Each row of a before or after table is a point. One or more steps were done to the points. Then noise was added and the rows were shuffled. The steps act on columns, c1 being the first. Write out the steps. A step turns or swaps two columns, mirrors them in a line or flattens them onto one, adds a multiple of one to another, or multiplies or shifts one. Angles are multiples of 10 degrees, from the lower column toward the higher: turns from -170 to 170, lines from 10 to 170 but not 90. Use the fewest steps. Two steps may share a column if one is a turn and the other turns, adds or multiplies; they go together, in the order done. Otherwise the lowest column goes first.

Before:
[[ -0.5   0.5]
 [  7.0  -4.6]
 [ -0.1   0.8]
 [ -0.5 -11.3]
 [  0.2  -3.8]
 [  0.1   0.9]
 [  9.6   0.6]
 [  7.7  -1.8]]
After, 8 rows:
[[ -1.7   0.5]
 [  0.3   1.0]
 [ -1.7 -11.6]
 [ -0.3   0.6]
 [ 28.9   0.5]
 [  0.5  -3.9]
 [ 23.4  -2.0]
 [ 20.9  -4.5]]
Steps: multiply c1 by 3

Before, 8 rows:
[[ 3.9 -5.3 -5.1]
 [ 6.5  0.6 -4.1]
 [-3.1  6.9 -5.9]
 [ 1.6  7.7 -1.9]
 [10.7  3.6 -3.0]
 [-4.1  2.7 -2.4]
 [-2.6 -3.4 -0.8]
 [-1.4  7.3 -2.3]]
After (8 x 3):
[[ -2.9  -3.5   1.2]
 [  1.6   7.7  -7.3]
 [  6.6   1.0  -4.6]
 [  4.1  -5.2  -1.6]
 [ -4.2   2.7  -4.2]
 [ -1.3   7.3  -7.6]
 [ 10.6   3.3  -5.8]
 [ -3.1   7.0 -10.7]]
Steps: add -0.7 times c2 to c3

Before (14 x 4):
[[-2.5  2.6  2.2 -5.3]
 [ 2.4  4.8 -4.3 -4.0]
 [ 5.4 -7.1  5.9 -1.6]
 [ 1.7 -0.9  4.1  3.3]
 [ 0.2  5.8  6.7  3.4]
 [ 7.2  0.5  6.9 -1.5]
 [ 6.7  4.0  7.0  4.3]
 [ 8.2 -7.3 -4.6  6.8]
 [-0.6 -0.6  3.4 -4.0]
 [-2.3  5.2  2.0 -1.1]
 [ 0.0  4.2  3.4 -1.6]
 [-4.2  3.4  1.7  5.2]
 [ 4.9  2.8  3.5 -3.0]
 [-0.8  6.0 -6.1 -3.0]]
After, 14 rows:
[[-1.3 -1.0 -8.6 -3.4]
 [ 0.0  8.7 -0.3  3.0]
 [-2.9  3.3 -0.4 -4.7]
 [-4.4  3.4 -1.6  4.9]
 [ 5.7  0.1  9.1 -2.0]
 [-0.7  2.0  2.6 -4.8]
 [ 8.5 -8.1  2.5  7.4]
 [ 6.3  7.4  1.6  3.9]
 [-0.2  5.7 -1.4 -1.7]
 [ 1.8  2.5  3.9  3.5]
 [ 2.1  0.0 -6.4 -4.3]
 [ 7.1  5.4  4.1 -1.8]
 [ 4.6  4.8  0.3 -2.6]
 [-2.7  4.5 -2.6 -1.4]]
Steps: turn c2 and c3 by -50 degrees

Before, 13 rows:
[[-3.1 -5.1 -3.9  2.7 -4.2 -0.1  4.2 -8.1]
 [ 3.0  4.0 -3.9 -3.4  2.8  4.0  3.9  0.4]
 [ 0.4  4.6 -1.2 -2.8  2.3 -1.2 -5.3  2.7]
 [ 0.2 -3.0 -2.1  6.9  7.7  4.0  6.3 -1.3]
 [-7.1 -1.9 -6.1  1.3  1.1 -3.3  5.0 -0.8]
 [-4.4  3.8  0.7  7.0 -0.9  1.6  6.1  4.8]
 [-4.5 -3.2 -7.3 -3.8 -1.9  0.9 -4.9  5.1]
 [ 3.7  4.6 -6.6  3.0 -0.9  2.9 -3.3  2.5]
 [-1.4  3.6 -4.7 -4.8  6.6 -2.5 -2.5 -0.6]
 [-5.9 -6.3  2.0  3.6  1.6 -6.0 -6.3  5.4]
 [ 1.3  5.5  0.5  6.8  6.5  2.9 -5.0 -4.9]
 [-5.2  4.3  0.4 -4.9  7.9 -6.4 -5.3  3.5]
 [-9.6 -1.6 -0.4 -4.7  6.8 -2.5 -4.7 -2.7]]
After, 13 rows:
[[ 4.9  5.4  1.7  0.3 -3.3 -6.3 -2.1  3.8]
 [ 4.2 -6.1  6.6  1.7  1.2 -0.5 -5.9  7.2]
 [-1.3 -5.3  0.3 -1.6  1.4 -1.1  4.2  2.5]
 [-3.1 -1.9  1.0 -1.6 -4.8 -4.9  3.9  4.3]
 [-2.2 -3.1 -4.8  0.8  3.8 -5.0  4.7 -1.5]
 [ 5.0 -4.8 -3.2 -1.6  3.0 -6.5 -3.7  4.0]
 [ 5.6  4.1 -0.9  1.3 -5.6 -3.5 -4.7 -6.2]
 [-5.1 -4.9 -2.8  2.6 -6.5  1.3  5.9 -0.4]
 [-0.7 -5.2  5.6 -2.4 -3.4 -1.3  4.2  9.7]
 [ 4.4  6.6 -0.9  2.5  2.2  1.6  4.2  5.0]
 [-5.4  5.9 -4.4  2.7 -5.1 -0.8 -3.4  3.8]
 [-3.8  4.0 -4.6 -1.3  0.0 -2.0  3.6  0.1]
 [ 2.9 -4.7  2.1 -1.8 -9.3 -1.6 -1.3  7.3]]
Steps: turn c1 and c5 by 140 degrees; turn c5 and c8 by -50 degrees; swap c2 and c7; turn c3 and c6 by 70 degrees; multiply c4 by 0.4

Before:
[[ -5.9   5.3  -1.7   3.7   3.0   5.7  -6.0  -8.3   3.7]
 [  1.2   4.3   0.0  -6.3   0.9 -12.2  -5.5   0.8   1.3]
 [ -0.3   1.3   1.8  -0.1  -4.4   4.3   7.5   0.5  -0.4]
 [ -2.2  -1.4   2.1   1.0  -0.6   3.4   5.1   2.2   9.6]
 [ -4.3  -2.7  -5.0   0.8   0.8   2.0   5.9   1.0   0.9]
 [  6.0   4.1  -3.9   0.0  -2.3 -13.2   0.1   0.5   0.9]
 [  1.6  -1.3   0.8   2.5   2.8   3.4   5.7   2.5   0.0]
 [  2.4   0.2  -3.5  -0.3   0.6 -11.4  -2.3  -3.6   1.0]
 [ -2.2   1.7  -2.5  -1.0   2.0   3.6   2.0   3.1   1.2]
 [  3.7  -1.7  -1.7  -0.3  -0.9   6.1   2.3   1.0   4.4]
 [  0.5   3.2  -3.3  -3.1  -4.8 -11.3   0.6  -3.2   1.4]
 [ -0.7  -3.6   2.9  -2.6   2.7   4.1   2.9  -3.6   2.6]
 [ -7.3  -2.2   0.2   4.3  -3.0   6.1  -9.9  -4.2   2.0]
 [ -7.3   0.5   3.8   7.0   2.2   4.9  -4.0  -3.4   1.9]]
After:
[[  1.9   0.0   1.2  -6.3   2.7   3.4   0.5   2.6   0.5]
 [ -1.0   0.1   3.4  -1.7   2.5   3.6  -3.4  -3.8   2.7]
 [  3.6  -0.2  -1.6  -2.3  -1.5   6.1  -0.9   1.1   4.2]
 [  5.8  -0.2  -4.0  -0.4  -2.2 -13.0   0.5   0.5   1.0]
 [ -5.9   0.4  -1.7   4.5   2.7   5.4   5.6  -8.5   3.8]
 [ -4.3  -0.2  -5.2  -5.8   0.3   1.4  -1.4   1.1   0.8]
 [ -2.6   0.0   2.7  -5.7  -0.7   3.4  -0.9   2.3   9.2]
 [  2.4  -0.2  -3.6   2.4   0.7 -11.0   0.3  -3.8   0.6]
 [ -0.1  -0.2   1.8  -6.8  -4.2   4.0  -3.0   0.5  -0.3]
 [ -7.5  -0.4   0.3   8.0  -3.1   6.3   7.7  -4.5   2.1]
 [ -2.1   0.0  -2.6  -1.9   1.5   3.7  -2.1   3.1   0.6]
 [  0.2  -0.2  -3.5   1.2  -5.2 -11.2  -3.4  -3.0   1.4]
 [  1.3   0.0   0.1   7.8   1.0 -12.1  -4.4   1.2   1.2]
 [ -6.8  -0.1   3.4   1.4   2.3   5.0   8.0  -3.4   1.3]]
Steps: multiply c2 by 0; turn c4 and c7 by 110 degrees

Before (8 x 11):
[[ -0.3  -4.6  -4.5  -5.4   3.7   8.8   0.6   1.9   3.8   2.6  -2.4]
 [-10.3  -0.6  -8.1  -2.5  -5.7   5.9   5.4  -1.1   2.0   4.6  -0.1]
 [  3.7   1.9   1.9   3.1  -2.2   2.4  -2.3   0.8  -3.3   3.2  -0.7]
 [ -2.4  -0.5  -1.3  -5.4   2.6   8.4  -5.7   5.1   1.4  -1.5  -2.9]
 [  1.8  -2.2   0.7   1.7   4.9   0.7  -2.9   6.3   1.0  -0.7  -5.5]
 [  0.1   4.7   0.3   8.0  -5.3   1.1   4.1  -8.4  -0.8  -3.0  -7.1]
 [ -5.0   5.6   7.3  -2.7   4.9   7.4   2.5  -1.6   4.3   1.7  -9.6]
 [  1.8   6.4   4.5   1.6  -2.3  -2.8   3.3  -7.0  -4.4  -1.2 -11.1]]
After, 8 rows:
[[  5.5  -4.0  -1.6  -7.3   5.2  -7.2   3.2  -2.7  -5.7  -2.4  -8.0]
 [  0.7  -4.7  -2.5  -2.6   2.0   0.7  -2.2   2.3   2.3   5.8  -2.7]
 [  2.3   9.8  -6.1   2.1  -7.5  -1.0   5.4   5.7  -2.5   8.7   0.8]
 [  6.7   2.7   4.8  -2.6   6.5  -1.6   2.4   7.4 -10.6   3.2  -1.3]
 [ -2.8  -0.9   4.9  -4.5   0.2   6.4  -3.0   0.7  -3.8  -1.2  -1.3]
 [ -3.8   1.6   3.7   3.5  -4.4   2.4   0.8   8.9  -5.8   5.1   1.3]
 [  4.4  -2.0  -5.3 -10.3   0.0  -8.5   3.9   0.7  -1.1  -6.5  -1.8]
 [  0.7   2.0   3.5   3.3  -0.9   5.7  -5.9   8.4  -5.6  -2.7  -1.1]]
Steps: turn c1 and c2 by -110 degrees; swap c3 and c5; turn c4 and c11 by -150 degrees; turn c9 and c11 by 120 degrees; swap c6 and c8; multiply c10 by 2
